Each row is a point. The points of each table are mixes of a few directions, plus a little noise. Count the directions of each table, and those that both share. Where both have some left over, give the other angles between the two spaces (their principal angles), to ten degrees, smallest first.

First (7 x 3):
[[-111  -40  -15]
 [  63   23    9]
 [  62   22    9]
 [  53   19    7]
 [ -16   -6   -2]
 [ -25   -9   -4]
 [ -26   -9   -3]]
Second (4 x 3):
[[-79 -63  -5]
 [ -4  26  -5]
 [ 68  22  10]
 [ 14  16   0]]
Directions: first 1, second 2, shared 1

First:
[[   4  -19    4   27   -9    2]
 [   0   -1    0    2    0   -1]
 [  13  -72   17  101  -37    7]
 [  -2    6   -1   -9    4   -1]
 [ -11   58  -12  -81   29   -4]
 [ -12   74  -17 -103   37   -6]
 [  -1   10   -2  -14    5    0]
 [  15  -83   18  116  -42    7]
 [  -5   28   -7  -39   14   -2]]
Second (6 x 6):
[[ -2 -10 -19   4  24   6]
 [ -3 -15 -62   6  14 -29]
 [-35 -21  38   3  62  31]
 [-15  25  93 -14 -50  -1]
 [  3  28  48 -13 -72 -23]
 [ 52  -6 -99  12  22  15]]
Directions: first 1, second 3, shared 0; angles 90

First (10 x 11):
[[  2   0   4 -13  25  14   1 -27 -21  25  29]
 [-19  -3 -18 -46  41 -18  42 -26 -17  -7  25]
 [ 38  36  34   3  78  15 -60  -3 -35  53 -20]
 [-19  22 -29 -26  16 -47  31  40  25 -61 -62]
 [ -6 -45   6  39 -68 -10  -5  13  17 -15  10]
 [-15 -37  -6  18 -66  17  19 -19  11   0  47]
 [ 40  31  31  49 -12  45 -68  18   4  38 -29]
 [ 15  17  13  -2  30  26 -21 -17 -18  37  13]
 [-42 -71 -12 -62  53 -75  64 -44 -41 -19  65]
 [  5  52 -28  43 -96  36  -3  62  73 -50 -75]]
Second, 11 rows:
[[  35  -25   35   44  -36    9  -19  -20   23   25   16]
 [  34  -16   66   41   11   -1  -50  -24    0   10   25]
 [   3   52   15   -9   27   49  -18  -22  -10    1   27]
 [ -13  -64  -44  -51   41 -104   64   14  -16   13  -46]
 [   2  -16  -26  -30   23  -72   50   16   19  -17  -54]
 [ -53  -24  -68  -33  -34  -18   49   33  -10  -21  -16]
 [ -38   23  -38  -15   -7   60  -19   21  -46   24   12]
 [  24   11   65   43  -10    4  -37  -17   33  -41   23]
 [ -59   71  -15   -4    3   81  -68   56  -45  -47    4]
 [  34  -19  -32  -12   -3  -46   54    4   30   43  -62]
 [  31    5   48   27  -19   41   -5  -61   23   12   66]]
Directions: first 4, second 6, shared 4
